Every row gives one point. Each copy is the shape, with its points in the same order, stretched, turned, moved and blurred by noise. Some copies are also mirrored. Which?
In the rows, zero is written as 128.

Shape (6 x 2):
[[164 208]
 [125 134]
 [104 150]
 [122 116]
 [120 152]
 [ 95  83]]
Copy 1, 6 rows:
[[169 187]
 [111 132]
 [105 149]
 [114 104]
 [119 141]
 [ 78  96]]
Copy 1 is: only turned
Copy 2, 6 rows:
[[192 179]
 [129 124]
 [116 146]
 [123 109]
 [132 142]
 [ 86  92]]
Copy 2 is: only turned
Copy 3, 6 rows:
[[164 221]
 [128 141]
 [106 154]
 [127 122]
 [122 158]
 [101  84]]
Copy 3 is: only turned
Copy 4 (6 x 2):
[[180 188]
 [125 113]
 [111 140]
 [116 100]
 [129 146]
 [ 84  76]]
Copy 4 is: only turned

Shape (6 x 3):
[[118 117 161]
 [155  98 119]
 [162 123 111]
 [ 82 113 109]
 [127 152 198]
 [ 61 165 103]]
Copy 1, 6 rows:
[[157 126 157]
 [124  83 112]
 [106  86 122]
 [124 158 109]
 [156 122 198]
 [ 92 201 139]]
Copy 1 is: mirrored
Copy 2:
[[110 140 117]
 [154 110  95]
 [170 112 112]
 [102  83 146]
 [118 194 135]
 [102  91 196]]
Copy 2 is: mirrored
Copy 3:
[[154 155 129]
 [155 103  96]
 [138  96 110]
 [102 162  92]
 [173 155 170]
 [ 74 159 124]]
Copy 3 is: mirrored

Shape, 8 rows:
[[111 124 120 141]
 [168 124 127 184]
 [142 174 144  86]
 [112 128 236 149]
 [126 147 119 120]
 [ 98 137 112 102]
 [147 131 187 118]
 [144 113  79  80]]
Copy 1, 8 rows:
[[115 121 161 131]
 [127 118 173 188]
 [134 170 109 118]
 [ 25 109  85 168]
 [132 138 150 128]
 [131 136 150  99]
 [ 99 109  97 163]
 [195 109 147 100]]
Copy 1 is: mirrored
Copy 2, 8 rows:
[[101  91 124 122]
 [118 110 133 179]
 [150 104 145  80]
 [ 77 142 213 116]
 [123  99 129 114]
 [106  92 118  88]
 [123 153 165 113]
 [133 108  77  91]]
Copy 2 is: mirrored
Copy 3:
[[112 117 114 120]
 [143  70 146 107]
 [168 157 106 102]
 [149 161 204 174]
 [138 125 107  98]
 [116 151  84 118]
 [177 141 144 149]
 [153 109  43  99]]
Copy 3 is: mirrored

Shape, 11 rows:
[[160 153 102 111 141 123]
 [ 85  58 143 154 175  84]
 [119 103 117 149 153 105]
 [112  64 133 150 118  76]
 [121 161  82  53 116 153]
 [143 133  89 113 131 154]
 [101 164  72 132 113 105]
 [145 110 136  75 131 126]
 [ 98  89 181 124 181  66]
 [102 155 110 103 135 155]
 [143 159 138 111 106 159]]
Copy 1:
[[165 129  91 100 158  94]
 [ 43 158 114 109  94 135]
 [106 144 102 125 123 121]
 [ 73 127 107 103  66 109]
 [171  77  69  78 183 129]
 [159 118  67 103 140 132]
 [127  82  82 151 140  91]
 [142 121 104  57 137 132]
 [ 60 157 163  89 129 138]
 [147  98  91 116 163 145]
 [190 105 121 104 136 140]]
Copy 1 is: mirrored
Copy 2 (11 x 6):
[[135  79  90  98 128 111]
 [156 130 205 156 175 128]
 [138 101 144 147 159 126]
 [164 122 176 182 136 106]
 [142 148  40  90 110 118]
 [139 103  85 113 120 146]
 [101 131  65 159 144 106]
 [177 128 119  86 102 114]
 [155 131 202 103 170  94]
 [114 145  88 101 127 140]
 [112 105 102  88  88 128]]
Copy 2 is: mirrored

Shape (12 x 8):
[[156 170 125 186 119 140 105  95]
 [139  83  56 166 163 101 169 126]
 [191  71  95 127 123 145  82 144]
 [123 101 155  92 133 183  84 174]
 [ 93 157 163 141 130 133 108 123]
 [ 97  94  64  95 109 143 155  99]
 [156 128 155 175 125  89 125 129]
 [177 151  89 175 144 176 149  90]
 [119 136 104  95 182  95 107  81]
 [ 95 161 137 102 100 143 103 178]
 [182  96 118 114 153 106 119 110]
 [135 131 127 106 166 111 143 126]]
Copy 1:
[[147 137  98 192 132  90 119 108]
 [ 98  62  90 139 145 146 174 136]
 [154  89 118 112  91 166 102  69]
 [124 135 161  95 120 176  71  88]
 [104 154 142 131 149  91  91 109]
 [ 64 150 101  92  84 157 153 114]
 [133  86 139 147 127  73 112 133]
 [148 138  96 194 127 144 167 106]
 [123 155  81  69 157 114 156  93]
 [102 159 139 112 121 133  55 153]
 [155 106 114  93 110 133 145  92]
 [138 134 130  97 151 120 139 122]]
Copy 1 is: only turned
Copy 2 (12 x 8):
[[130  87 112 181 108 144 105  84]
 [131  70  81 135 140  44 168 136]
 [178  45 132 131 137 109 119 179]
 [122 104 143  75 149 177 113 193]
 [ 83 129 133 118 117 156 104 120]
 [130  82  60  50 110  76 113 142]
 [127 108 160 173 103 114 150 112]
 [154  60  70 157 137 134 135  80]
 [121 106 127  95 176  57  68 109]
 [124 167 103  98 103 168 101 169]
 [167  73 148 114 149  72 122 121]
 [135 124 126 100 156  95 122 121]]
Copy 2 is: only turned
Copy 3 (12 x 8):
[[168 144  85 146  97 138 119  65]
 [130  82  44 146 174 105 157 125]
 [144  68  86 108 165 180 106 101]
 [121 127 148 109 127 165  77 158]
 [125 159 148 149  89 114 110 115]
 [128  81 102  74 121  73 132 130]
 [143 123 118 185 120 153 147  95]
 [206 139  43 108 129 126 131  85]
 [ 89 145 116  93 163  96 145  72]
 [ 94 143 136 122  68 151 114 148]
 [136 102 109 113 174 151 153  82]
 [121 142 117 115 147 123 157 118]]
Copy 3 is: mirrored
Copy 4:
[[154 123 101 172 123 155  91  81]
 [118  87 109 144 151  58 165 143]
 [158  38  92 101 142 130  84 175]
 [ 78  90 131  84 102 192  99 172]
 [ 99 166 132 140  88 154 103 111]
 [109 120  60  75 103 107 169 135]
 [158 123 163 161 103 108 108 133]
 [131  88  86 159 166 139 134  79]
 [ 98 150 114  77 141  81  86  93]
 [110 158 117 119  91 192 127 178]
 [149  88 135  90 141  92  99 126]
 [117 142 149  91 140 101 133 119]]
Copy 4 is: only turned
